Each wall is flat, endless, passes through zero and stands at right angles to its row. A trip goes straight from one point to another. List the walls that it crosses, first one first.
(in the rows, 128 means zero)

Walls:
(1): [202 137 155]
(2): [179 134 142]
(3): [ 76 146  71]
Trips:
[ 92 214 167] to [ 87  82 113] => none
[ 94 107 126] to [132 130 155] => 3, 1, 2
[172 120 107] to [ 96 124  95] => 3, 1, 2
[125 118 176] to [ 97 171 126] => 2, 1, 3
[100 127  91] to [136  89  93] => none

Walls:
(1): [111 129 202 152 115 140  67  75]
(2): [168  71  92 107 147  87 168  74]
(3): [156 151  57 124 126 121 115 184]
(4): [120 148 110 119 164  69  91 176]
(5): [112 115 105 135  96  98 145 138]
(6): [ 60  74 162 122 128 101 140 139]
(7): [ 79 146 179  51 148 155 157 135]
(8): [128 143 139  88 168 103 119 179]
Trips:
[176 107 110 112  42 119 186 144] to [154 141 134 177 121 143 119  73] => 3, 1, 5
[136  51  89 142 133  73 112 166] to [112 120 115 118 120  94  83  92] => 1, 8, 3
[ 47 128 209 124 121 163 113 130] to [178 101 154 148  98 121 122  99] => 8, 7, 2, 6

Walls:
(1): [122 121  79 132 117 122 183 113 139 246  57  84 145 121]
(2): [ 88  94 149 106 132 146 112 143 190 106 124  99 129 149]
(3): [145 157 108 199  91 115 115 161 103  82 129 102 142 157]
(4): [159 135 119 131 129 162 157 249 118 148 148 116 162  90]
Trips:
[149 135 151 158 112 138 107 186  87  98  95 118 132  97] to [ 81  84 163  82  96 172  86 141 121 140  97 127 137 179] => 2, 3, 4
[126 110 124 139 179 159 124  97 175 159 126 104 137 123] to [158 148 131 143 187 147 150 118 153  77 117 131 113 166] => 1, 3
[168 120 133 153 152 113 112 108 170 105 144  85  91 190] to [194 112  79 101 123  81 118 102 122  91 142 140 162 102] => 2
[151 146 111  94 103  97 129 172 156 185  89 134  97 137] to [170 124  94 181  76 139 134 138 158 187 153  91 147  97] => 3
[ 72 127 141 110 117 159 135 163 144  78 126 120 146 171] to [ 95 160 127 149  98  78 236 190 169 114 116 114  98 147] => 1
[ 94 108 146 135 149  81 162 122 102 137 117 173 114  92] to [ 94 110 146 150 206 124  58 104  73 177 125 148 196 132] => none
[134 180 189  99 142 157  97 138 139 142 142 165 122 172] to [152 158  90 161 119  91 133 200 161 133 132 176  92 153] => 4, 3, 2

Walls:
(1): [148 153 160 144 126  77 124 176 136 183 160  83 147 124  75  64 155 150
 167 105 134 168 167 109]
(2): [133 126 104 180 153  21 142 140 162 200  78 144  57 146  60  56 149  95
 166  77 136 148 139 102]
(3): [195 140 101 111 152 125 132 166 155 137 148 131 154 110  78 102 172  89
 155 160 167 165 138  95]
(4): [140 128 135 116 104  89 148 136 106 161 106  93 162 179 168  54 142  58
 167 117 171 112 123 116]
(5): [117  98 144 110 101 187 167 132  97  67 151 105 145 135  95 138 147  75
 110 120  78 120 135 101]
Trips:
[ 89 159 138  45  89 142 119 118  86 126  74 129 169 167  79 118 109 213
 174  80 112 167  93 145] to [ 87 113 137 140 171 134  88 141 182 117 100  79 176 149  99 151 139 105
 119 209 162 107 153 126] => 4, 3, 1
[ 69 138 121  71 132 121 120 106 130 135  95 120 139  46 127 124  91 149
 138 119 131 113 204  92] to [131  95 151 209 110 158 116 101 142 182  94 146 119 120 139 144 182 137
 166 170 116 168 104 111] => 2, 3
[141  88 166 196 104 107  61 131 134 133 122 114 131  65 137 130 135 149
 157 123  91 107  76 138] to [186 146 108 102  99 147 121  85  58 140 164 130 132 162 191 162 195 182
 129 103 122  81 144 133] => 2, 1, 4, 5
[176 109 121 104 173 165  87 128 152 145 137 130  96 146 146 142 107 117
 154  69  78 149 156 114] to [100 123 212 134 163 154 122 122 165 145 122 132 125 107 178 136 114  45
 108 122 124 138 177 165] => 1, 3, 2, 4
[112 105 129 174 202 143 135  97 147 115 150 128 131 124  85 167 147 107
 153 116 230 119  73  99] to [162 181 143 131  61 155 176  27  94  66 132 159  96 140 166 193 147 202
 104  88 138 127  99  76] => 2, 5, 3
